Rows are points. Each copy is the shape, with its points in the same order, turned, moved and blurred by noise. Is it also mirrored, or only turned?

Shape:
[[ 36  48]
 [ 57 -40]
 [ 50  32]
 [ 13 -30]
 [-46   0]
 [-68   5]
 [ 59  11]]
Copy 1 (7 x 2):
[[-31  15]
 [ 18 -58]
 [-25  -2]
 [ 41 -29]
 [ 62  48]
 [ 75  67]
 [-22 -27]]
Copy 1 is: mirrored
Copy 2 (7 x 2):
[[-53 -54]
 [ 34 -68]
 [-32 -68]
 [ 30 -25]
 [ -7  34]
 [-15  53]
 [-14 -75]]
Copy 2 is: mirrored

Shape:
[[  3   2 -38 -42]
 [-17  56  78  66]
 [ -3 -64  -8  13]
 [ 51   8 -33 -34]
 [ 28 -14  30  12]
 [ 25  62  58  45]
 [ 37   3 -30  -1]
 [  6 -24 -32  32]]
Copy 1, 8 rows:
[[ -3  -9  20 -33]
 [ 91  57 -95  10]
 [-35   7 -17  39]
 [ 12 -52   5 -28]
 [ 29 -11 -33  29]
 [ 91   9 -82  -6]
 [  3 -33 -23 -23]
 [-29  -1 -46  -3]]
Copy 1 is: only turned
Copy 2, 8 rows:
[[ -4  27 -55 -23]
 [-32 -49  55  80]
 [ 47  12  17 -36]
 [-10 -18 -64 -40]
 [ -6 -32  15 -21]
 [-40 -69  16  51]
 [ 12 -23 -46 -18]
 [ 52  -9 -16  -5]]
Copy 2 is: mirrored

Shape:
[[ 16  52  73 -63  22 -35  -5  32]
 [ 33 -14   0 -17 -17   7   0   7]
 [-26 -20 -16 -46 -38  33 -26 -15]
 [-30  -4 -21  23 -41  35   1  20]
 [ 14 -12 -40  35  38  26 -26  45]
 [-41 -10  -6  23  39 -68  34  33]
 [-26 -46 -10  -7  12  28  66  -5]
 [ 31  28   7 -72   2 -41  12 -32]
 [-38  10  56  19  -8  31 -21 -16]
 [ -2  46 -39  -8  -7 -22  10  18]
 [  5   5  -7 -15 -23 -31  10  -3]]
Copy 1:
[[ 15  45  43 -30  56 -11 -50 -15]
 [  4  25  13   5   9   3  41  10]
 [-40   8  51  37 -36  -2  27  31]
 [-52  27 -31  13 -33   6  32  36]
 [ -5  11 -58  52  49  11  34  46]
 [ -7 -10 -50  -9  19  74 -41 -13]
 [-57  22  -9  -1  10  71  56 -33]
 [ 36  17  60   6   1  -7  -9 -56]
 [-87  -5  -4 -17  19 -32   1  11]
 [  9  46 -25  33 -20   5 -16 -10]
 [  2  11   1  -5 -20   2   5  -5]]
Copy 1 is: only turned
Copy 2:
[[-65   9  32  95  20   1 -25  13]
 [-16 -14   8  -9  -4 -32 -13  31]
 [ -1 -13   4 -27 -27  34 -15  70]
 [-12 -16  38 -43 -63   8   6  15]
 [ 39 -10  17   2 -46 -40  53   2]
 [ 34 -53  71  37 -10  -1 -26 -49]
 [  1 -93 -10 -14 -40   2 -22   0]
 [-38 -27  17  26  72   4 -22  34]
 [-27  23 -11   1 -49  45 -16 -17]
 [-21 -27  70  -3  14   1  28  10]
 [-16 -18  45  -8  15  -6 -25  12]]
Copy 2 is: mirrored
